Rows are points. The ring and each string are closed loops that go straight from each point to the next, and from the last back to the first. Before rounding, they use only three directions, however many columns there are. Count how often each string passes through the ring. Passing back the other way cancels.

Ring (10 x 4):
[[ 5.2  2.1  2.3 -0.8]
 [ 4.1  4.7  2.6 -1.0]
 [ 2.7  5.8  2.9 -0.9]
 [ 0.6  6.1  3.0 -0.5]
 [-1.3  4.7  2.4  0.3]
 [-1.6  3.1  2.1  0.6]
 [-0.7  0.7  2.3  0.6]
 [ 0.7 -0.5  2.6  0.3]
 [ 3.2 -0.8  2.7 -0.3]
 [ 4.8  0.4  2.4 -0.7]]
String (8 x 4):
[[ 4.8  3.8  4.0 -1.7]
 [ 3.1  2.6  4.2 -1.3]
 [ 3.4  2.5  1.8 -0.3]
 [ 3.3  2.7  1.9 -0.3]
 [ 2.5  2.9  3.9 -1.0]
 [ 2.8  3.5  1.0  0.1]
 [ 4.5  5.8  1.0 -0.5]
 [ 5.4  5.8  2.6 -1.4]]
Times through: 1
String (11 x 4):
[[-1.6  4.0 -0.3  1.6]
 [-2.7  3.3 -0.1  1.8]
 [-0.7  2.4  0.8  1.1]
 [ 0.4  2.2  2.6  0.1]
 [-1.3  1.6  3.9 -0.1]
 [-2.6  1.7  2.1  1.0]
 [-2.4  2.8  0.1  1.7]
 [ 0.4  3.0  0.8  0.8]
 [ 0.0  3.4  3.2 -0.2]
 [ 0.6  3.3  3.6 -0.5]
 [ 1.1  3.0  1.5  0.3]]
Times through: 1

Ring (6 x 9):
[[ 3.2  3.0  5.4  2.4 -0.6  0.8  1.2 -4.4 -0.3]
 [ 2.5  3.7  3.9  1.0 -1.6 -2.8  0.8 -0.5 -0.6]
 [ 0.3  1.6  1.8 -1.3 -1.0 -2.9 -0.7  3.2  0.0]
 [-2.2 -1.2  1.0 -3.2  0.5 -1.0 -2.0  3.6  0.4]
 [-2.1 -3.0  2.0 -2.4  2.0  3.4 -2.1  0.2  1.0]
 [ 1.0 -1.3  3.6  0.6  1.7  5.3 -0.7 -3.3  1.1]]
String (17 x 9):
[[-3.1 -1.8  4.0 -2.8  1.6  1.1 -1.5 -1.9 -0.5]
 [-2.8 -2.0  3.2 -2.9  1.6  1.3 -1.7 -0.7 -0.1]
 [-1.0 -0.9  2.8 -1.6  0.9  1.2 -1.2 -0.2  0.3]
 [ 1.0 -1.8  0.6 -0.4  1.2  4.2 -1.6  1.9  2.2]
 [-2.1 -4.3  0.4 -2.7  2.5  5.0 -2.8  2.0  2.0]
 [-4.3 -4.9  2.1 -4.0  3.2  4.4 -2.9 -0.3  0.8]
 [ 0.3 -3.7  0.9 -0.5  2.5  7.3 -2.1  0.1  2.6]
 [ 1.6 -1.9  1.7  0.7  1.7  6.0 -1.2 -0.7  2.2]
 [ 2.0 -2.1  2.8  1.5  2.2  7.9 -0.9 -3.3  2.2]
 [ 1.0 -1.0  5.4  1.2  2.0  5.9 -0.1 -6.4  0.5]
 [-0.1  0.3  5.5 -0.1  0.9  1.8  0.0 -4.8 -0.6]
 [ 2.1  0.3  2.6  1.0  0.4  2.9 -0.4 -0.8  1.2]
 [ 4.3  0.0  2.9  3.1  1.0  6.6  0.1 -3.1  2.1]
 [ 2.7 -0.5  4.4  2.4  1.6  6.7  0.1 -5.4  1.3]
 [ 0.4 -1.4  5.0  0.6  2.1  5.7 -0.5 -5.6  0.6]
 [-1.1 -1.0  4.3 -1.1  1.4  2.5 -0.8 -3.1 -0.1]
 [ 1.1 -0.3  2.3  0.1  0.6  2.5 -0.8 -0.2  1.1]]
Times through: 2

Ring (7 x 14):
[[ 2.4  2.1  0.4 -1.1  5.9  1.1  2.2 -2.9 -2.8 -2.2 -0.3 -0.9 -2.8 -3.9]
 [-0.7  0.3 -2.2 -1.6  4.0  5.6 -0.6 -1.8 -3.0 -1.6  0.3 -2.4  1.2 -0.7]
 [-3.5 -1.3 -2.6 -0.5 -0.1  5.2 -3.3  0.4 -1.9  0.5  0.2 -2.2  3.8  1.9]
 [-3.8 -1.9 -0.4  0.4 -1.1  1.8 -4.2  2.4 -0.8  2.6 -1.5 -1.6  2.9  2.5]
 [-2.2 -1.1  2.4  1.2 -0.5 -2.9 -3.1  2.9  0.0  3.6 -2.9 -0.3  0.0  1.0]
 [ 0.8  1.1  3.4  1.7  0.4 -5.8  0.0  0.6 -0.1  1.8 -1.7  1.6 -3.2 -2.5]
 [ 2.7  2.5  2.5  1.0  2.5 -4.6  2.2 -1.8 -1.1 -0.5 -0.4  1.7 -4.3 -4.7]]
String (30 x 14):
[[-4.6 -3.2  0.7 -0.6  1.2  2.8 -5.6  4.3 -0.8  4.1 -4.1 -3.4  3.1  4.3]
 [-2.1 -1.4  0.8 -0.7  2.8  1.9 -2.9  2.0 -1.4  2.1 -2.9 -2.4  0.9  1.5]
 [-1.9 -0.4 -0.7  0.1  0.4  1.8 -2.1  0.4 -1.4  0.8 -0.5 -1.1  1.4  0.3]
 [-2.9 -0.3 -2.9  0.7 -2.5  3.2 -2.4 -0.6 -1.4 -0.2  1.9 -0.4  3.4  0.4]
 [-4.6 -1.3 -5.1 -0.3 -2.3  7.7 -3.8 -0.6 -2.1 -0.7  2.4 -2.1  6.1  2.3]
 [-3.7 -1.4 -4.2 -1.5  1.3  8.6 -3.3 -0.5 -2.8 -0.8  0.8 -3.4  4.9  2.1]
 [-1.9 -1.0 -1.7 -2.2  4.9  6.7 -2.2  0.0 -2.9 -0.2 -1.5 -3.9  2.1  1.2]
 [-1.0 -0.2 -1.0 -1.3  3.8  4.1 -1.3 -0.5 -2.4 -0.4 -0.9 -2.4  0.9 -0.1]
 [-0.7  0.4 -0.7 -0.1  1.6  1.8 -0.8 -0.9 -1.8 -0.4  0.1 -0.8  0.4 -1.0]
 [-1.2  0.9 -3.8 -0.3  0.1  5.1 -0.4 -2.9 -2.6 -2.5  3.0 -0.8  2.4 -1.4]
 [-0.7  0.4 -3.5 -2.3  4.8  7.9 -0.3 -2.7 -3.6 -2.8  1.1 -3.1  2.0 -0.8]
 [-0.3 -0.1 -2.3 -3.4  8.1  8.5 -0.5 -1.8 -4.0 -2.1 -1.2 -4.6  1.0 -0.2]
 [-0.3 -0.2 -0.5 -2.2  6.3  4.9 -0.8 -0.6 -2.9 -0.6 -1.9 -3.3  0.1 -0.3]
 [-0.4  0.0  0.1 -1.1  4.2  2.4 -1.0 -0.2 -2.2  0.1 -1.7 -2.1 -0.2 -0.5]
 [-1.2  0.5 -2.1  0.0  0.4  3.0 -0.9 -1.5 -2.0 -1.0  1.3 -0.7  1.6 -0.9]
 [-1.0  0.1 -0.8 -0.3  1.7  2.2 -1.1 -0.5 -1.8 -0.1 -0.2 -1.2  0.7 -0.6]
 [-2.2 -1.4 -1.1 -2.1  4.8  6.0 -2.7  0.8 -2.6  0.6 -2.2 -3.9  2.0  1.7]
 [-4.6 -2.3 -3.7 -1.8  1.4  8.8 -4.5  0.9 -2.5  0.4 -0.4 -4.2  5.5  3.6]
 [-5.3 -2.6 -3.6 -0.9 -0.6  7.6 -5.1  1.5 -1.9  1.1 -0.2 -3.5  5.9  3.9]
 [-4.5 -2.7 -1.1 -1.1  1.4  5.2 -5.0  2.8 -1.6  2.5 -2.5 -3.7  3.9  3.8]
 [-1.5 -0.8  0.8 -0.5  2.7  1.2 -2.2  1.3 -1.5  1.6 -2.3 -1.9  0.3  0.6]
 [-1.8  0.0 -0.9  0.9 -1.2  0.7 -1.7 -0.1 -1.1  0.5  0.6  0.0  1.4 -0.4]
 [-3.6 -0.9 -1.7  1.6 -4.2  0.9 -3.3  0.9 -0.5  1.4  1.1  0.2  3.3  1.2]
 [-5.2 -2.7  0.0  1.3 -3.6  0.5 -5.7  3.9  0.1  4.2 -1.9 -1.1  3.9  3.8]
 [-4.4 -2.9  1.8  0.5 -0.5 -0.3 -5.5  4.8  0.0  4.9 -4.2 -2.1  2.2  3.8]
 [-3.0 -2.2  2.4  0.0  1.6 -0.4 -4.3  4.0 -0.5  4.2 -4.5 -2.2  0.8  2.7]
 [-2.0 -1.0  1.2  0.3  0.9 -0.2 -2.7  2.0 -0.8  2.4 -2.3 -1.2  0.5  0.9]
 [-1.9 -0.2 -0.4  1.0 -1.4 -0.1 -2.0  0.4 -0.8  1.0  0.1  0.0  1.2 -0.1]
 [-3.8 -1.2 -0.8  1.5 -3.6  0.3 -3.8  1.7 -0.3  2.2  0.0 -0.1  3.0  1.6]
 [-5.4 -3.3  0.3  0.4 -1.6  1.7 -6.2  4.6 -0.2  4.6 -3.2 -2.4  3.9  4.6]]
Times through: 4
